Every row gives one point. Any point is a mix of the corners, with weights that add up to 1. It lies inside the corners' shape when no weight is negative. Is each point inside? If not, which corners have a negative weight?
(in the rows, 128 means zero)

Corners:
(1): [201 122]
(2): [ 64 103]
(3): [144 153]
Points:
[142 149] -> inside
[133 128] -> inside
[ 83 112] -> inside
[181 140] -> outside (2)
[109 136] -> outside (1)
[ 82 129] -> outside (1)

Corners:
(1): [ 71 128 152 197]
(2): [107 178 118 110]
(3): [127  87 153 113]
(4): [201  95  77 106]
(5): [101 129  92 161]
Points:
[116 123 100 152] -> inside
[164 120  94 113] -> inside
[ 76 148 130 151] -> outside (4)
[151  82  98 121] -> outside (1, 2)

Corners:
(1): [203 134 142 106  96 116 249  79]
(2): [145 141 143 158 161  51 102 219]
(3): [117 100 125 148 131 122 109 139]
(4): [129 158 102 139 135 193 110 100]
(5): [172 116  95 116  85 137  87 205]
(6): [109 139 111 104 121 102 150 107]
(7): [137 134 145 102 118 155 113  95]
(8): [ 98 136 148 116 144 141 149 134]
(9): [116 137 149 132  89 162  97 103]
Points:
[123 124 131 127 126 133 124 142] -> inside
[141 132 117 138 134 126 134 145] -> outside (7, 9)
[143 126 135 134 128 111 136 141] -> inside
[137 131 130 130 111 127 112 146] -> inside

Corners:
(1): [166 146 119 121 133 224 114 127 112 140 171]
(2): [107 144 108 158 172 163 142 177 155 163 161]
(3): [191 116 111 176  62  94  92 172  67  52 105]
(4): [ 97 124 137 152 142 169 115 102 145 123 127]
(5): [ 48  28 147 169  89  82 146  98 131 169 144]
(6): [145 148 137 132 122 134 216  66 128 163 211]
(7): [181 102 154 104  77  45 186 186 146  62 130]
(8): [127 118 128 142 165 105 179 107 125 100 163]
(9): [127 133 113 111 109 143 157 142  91 119 121]
(10): [189 165 118 136 117 121  82 132  68 114 104]
(11): [118 160 113 162 163 155  47  80 136  91 181]
(12): [ 89  74  61 116 133 171 157  76 123 187  86]
Points:
[153 127 124 132 117 141 137 143 120 115 146] -> inside
[131 122 115 152 123 126 129 134 118 116 133] -> outside (1)
[119 117 112 145 137 145 137 103 115 138 142] -> outside (7)
[146 136 121 135 125 155 137 114 114 128 158] -> inside
[103  92  90 129 129 155 146  95 123 161 111] -> inside

Corners:
(1): [149  99  60 207 144 164 171 187  47 147 175 137 129 125]
(2): [170 126 150  57 128 126 155 135 155 142 153  89  85  89]
(3): [117  92  90  96  93 122 182 126 111 125 180 147 153 136]
(4): [173 152  67 178 190 162 189 153 106  96  97 140 136 109]
(5): [129 123 130  92 123 107 111 142 148 151 155 116  89 183]
(6): [138 105 213 163 151  97 102  65  98 139  97 158 175 146]
(7): [158 190 160 161 190 179 165 174 134 124 110 177  80 132]
(8): [ 82  77 182 119 190  67 135  77 147 126 104 133  98 110]
(9): [157 159  84 137 154 154 198 216  52 125 145 148 174 153]
(10): [ 65 127 151 129  83 105 119 144 125 117 182  96 169 146]
(11): [ 85  93 153  98 143 157 123 101 162 183  95  92  93  97]
(12): [ 98 142 106  87  35 103 120 156  67 134 113 138 160 143]
(13): [151 163 114 165  45  85 186 164  65 189 166 130 177 186]
(14): [133  82 136  77 101  71 109 144 207 165 126 132 123 105]
(15): [ 98 161 124  76 120 114 105 106 123 162 160 124 111  94]
Points:
[116 119 140 120 139 126 127 111 104 129 125 128 137 126] -> outside (7, 13, 14)
[132 121 125 122 129 128 141 144 123 149 142 124 115 131] -> inside
[133 116 130 129 126 120 146 143 118 138 137 131 130 137] -> outside (15)
[124 129 138 106 127 115 135 127 131 140 134 129 124 140] -> outside (1)

Corners:
(1): [124 157 191 160  80 107  88 129 135  98 109 132  89  80  76 103 129 164
 121  91]
(2): [103 105  69 104 125 146 112 160 119 104 195 139 140 183 187 117 130 100
 187 173]
(3): [147 106 138  86 111  90 159 170 157 106 106 101 107  60  79 138 134 143
 144 137]
(4): [126  70 103 115  74 145 134 102 115 127 113 147 145 158  92 168 149 158
 160  89]
(5): [ 64 162 145 118 155 100 114 152  81 152 175  79  93 129 107 122 103  99
  79 143]
(6): [ 50 156  98 128  77 122  51  70 183  98 139  97 138 103 189 109  78 157
 201 108]
(7): [148 114  99  97 113 172  61 105 105 170 103 152 102 165 130 112 103  97
  90 186]
(8): [146 173 168  97  67  50 142  94 101 145 140  92 125 104 104 111 195  99
 155 134]
(9): [130 127 162 187 178 117 199  81 110 174  66 190  96 164 168 132  65 177
 106  74]
(10): [ 95 108  93 105  87  79 117  91 120 126 105 164 142  82 156 165 107 137
 186  63]
(11): [153 142 150  89 137 163 135  81 131 190 149 179 173 103 101  78 139 134
 135 180]
(12): [139 167  86 137 135  97 119 154  90  95 138 103 134 152 175  88 143 130
 154 112]
(13): [ 91 168 102 101 101 101  89 110  86 144 169  77 178  87 174 125 108 110
 135 195]
(14): [175 155 160 154 105 152 145 174  92 147 171  63 158 100 125  81 171 114
 152  97]
(15): [138  41 130 174 112  83 114  93 112 193 141 160  89 152 129  99 113 171
 142  73]
(16): [100  87  79 155  77 106  83 157 174 158 129 126 168 130 133 167  70 139
 103 106]
(17): [185  73 133 159  84 167 172 133  95 169 201 104 234 107 166  55  92  56
  85  72]
(18): [153  53 112 137  86 140 136  90 181  70 163 135 146  83 107 133 163 130
 200  87]
(19): [ 96 110 151  90 135 155  99 145 136  91 158 101 148  85 172 121 163  82
 109 145]
(20): [104 146 166 125 144  73 129  83 127  94  85 130  93 121 107 139 101 167
 188  51]
(21): [123 103  88 178  92 148 130 165 121  82 148 110 164 122 150  88 135  74
 157 127]
Points:
[112 119 126 136 104 117 109 117 133 124 139 112 133 111 146 116 107 121
 145 107] -> outside (4, 11, 12)
[131 119 144 136 108 123 135 128 131 131 140 123 136  99 113 110 135 131
 134 104] -> outside (2, 7, 13, 20)
[134 109 136 146 113 117 149 117 125 136 144 113 151 110 135 109 127 126
 139  95] -> outside (1, 2, 7, 10)
[124 125 130 138 111 125 127 126 119 134 145 115 140 117 138 107 120 120
 137 112] -> inside

Corners:
(1): [125 152  97 150 122 133 167  37 158 125 191 135 140 131 108  79 147 134
 119 130]
(2): [ 78 151 183 189 138 131 156 103 155 114  95 145 143 120 167 198  92 179
 108 126]
(3): [162 128 146 144 104 120 218 115 138 119 132 144 149 106 109 111 162 132
 131  75]
(4): [112  97  91  59 183 109 103 110 131  86 124 118  74 171 135 137  93  52
 149 165]
(5): [146 161 134 142  80 146 178 124  97 138 113 179 115 116 220 156 144 213
 116 110]
(6): [ 66  81 109  55 181 127  75 127 155 151 122 109 135 170 132 161 141 115
 123 150]
(7): [155  88 106 199 116  73 203 108 127 173 132 103 136 116 125 120 159  99
 151 110]
(8): [ 82 197 242 182 140 114 138 110 123 181 133 170 138 117 167 191 130 181
 114 114]
(9): [ 83  34  37  64 189  58 104 122 138 100  60 151 101 176 139  95 104  61
  88 185]
(10): [ 57  82  64  85 145 102 104 170 150  87 169 181 114 224 130  84  61 109
 105 187]
(11): [120 128 168 144 121  97 146  99 120 147 125 199 102  71 178 177 165 196
 126 142]
(12): [161 151  68 176  50  96 225 154 162 148 146 150 120  72 109 135 182  84
 112 101]
(13): [148 183 199 138 136 117 177 100 184 135  68 197 112 134 219 166 159 183
 159 133]
(14): [182 137  90 183 155 160 151 134 145 166 133 150 129  82  74  77 131  63
  63 147]
(15): [ 62  76  99  75 182 114 151 153 139  96 164 146 114 166 168 114  89  59
 119 168]
(16): [108 182 198 139 105 119 122 161 120 110 103 160 175  95 192 153 131 154
 130 155]
(17): [ 67 152  67 130 133 123 185 154 117  97 116  99 139  74 132  68 126 135
 141 132]
(18): [114 101 107 150 131 105 218  82 138 144 122 133 154 160  49 122 185 135
 121 178]
(19): [131 123 128 142  96 148 202 109 149 161 150  77 106 129  94  75 127 131
 124 135]
(20): [109 105 167 196 121 143 137 142  92 116 108 120 139 107 121 144 167  88
 103 117]
(21): [108  83  75  80 128 159 121 111 120 135 105 172  91 149 181  98  83  71
 176 152]
Points:
[111 116 114 125 130 117 143 137 127 126 120 140 115 120 153 131 119 110
 126 136] -> outside (1, 13, 18)
[109 112 127 124 144 120 150 114 133 134 115 150 113 139 147 134 125 125
 132 142] -> outside (1, 12, 16)
[113 128 127 135 135 119 156 117 134 135 119 140 119 120 151 135 136 122
 126 141] -> outside (3, 10)
[117 121 104 148 120 127 174 124 132 126 141 129 133 118 122 114 133 117
 123 135] -> outside (8, 9, 13)
[112 117 115 110 150 117 138 119 133 112 121 133 107 140 140 130 120  98
 133 147] -> inside
[110 129 116 111 143 125 148 116 149 122 124 159 109 132 161 129 116 129
 120 138] -> outside (7, 16, 18, 20)
[117 122 113 124 136 113 156 117 147 133 117 149 120 134 143 124 128 121
 124 145] -> outside (20)

Corners:
(1): [153  90 145 139  82  88 122 213  84 135 129 169 135  93  83 107  86  75
 150 169]
(2): [152  93 161 194 157 132 127 156 159 144 158  67  35 125 168  92  71 150
 118 165]
(3): [157 116 123 147 153  75  78 179  87 113 109 186 133 100 130 145 117 112
 104  85]
(4): [191 108 168 149 169 132  89 172  70 115 137 153 139  91  99 152  90 130
 154 161]
(5): [153  71 158 169 146 128 139 132  97 195 100 189 175 140 128 107  75 114
 165 135]
(6): [ 73  91  93 117 142 117 119 146 154 187 152 133  48  84 126  63 127 158
  92 175]
(7): [ 80 176  99  75 137 144 157 117 142 141 148 132 114 163 184 168 132 158
 147 124]
(8): [139 104 172 113 112 125 135 108 180 174 138  72  99  58 122 104 127 128
  55 153]
(9): [166 119 179 204 174 103 140 230  61 136  97 150 133  50 113  95 101 146
 168 132]
(10): [ 90 174 126  76 145 160 157  39 123 131 150 171  87 210 187 132 188 133
 116 142]
(11): [ 55 118  94  98 134 110 160  75 128 141 127 133  96 194 169 183 181  77
 107 171]
(12): [138 129 127 114 117 113 102 115  49 197 125 162 108 121 138 166 126 122
 179 114]
(13): [236 143 108 133 137  80 151 166  59 122 131 186 186 119  51 134 146 152
 143 112]
(14): [ 98 125  89 107  94 139 162  99 121 106 134 128 151 154 174 150 167 104
 114 128]
(15): [126 113  98  58 116 135 112  98 134  92  81 158 123 189 123 195 204 120
 135 111]
(16): [ 95  92 113 111 141  49 162 115 137 150 154 116  69 113 186  91 134 166
 143 159]
(17): [ 69 123 117 105 148 103 110 110 124 113 131 113  96 127 126  91 140  83
 131 144]
(18): [154  97 127 170 158 104  91 192 190 171 153  86 101  69 159  73 117 133
 175 140]
(19): [161 139  96  86 171 144 144  94 119 143 107 133  87  94 160 129 140  93
 122 150]
(20): [139 123 119 207 111  83 115 138  88 118 107 174  82  83  93 154  84  96
 152 150]
(21): [183  70 161 116 172  86 106 181 119 153 180 140 107  52  89 104  96 103
 173 100]
Points:
[125 120 119 128 142 113 132 121 120 141 130 138 104 122 145 130 133 123
 135 139] -> outside (1)
[151 112 137 128 141 118 122 144 108 140 130 141 115 101 123 127 115 115
 134 148] -> inside
[106 105 113 119 139 107 129 122 117 169 148 156  99 118 162 123 118 115
 148 146] -> outside (2, 8, 9, 13, 15, 17)
[132 124 124 123 151 110 134 123 125 140 137 123  85 117 135 132 139 135
 137 148] -> outside (1, 3, 5, 14)
[184 124 144 181 129 112 121 179  77 150 114 151 144  85 121 153  80 107
 146 136] -> outside (6, 10, 15, 16, 17, 21)
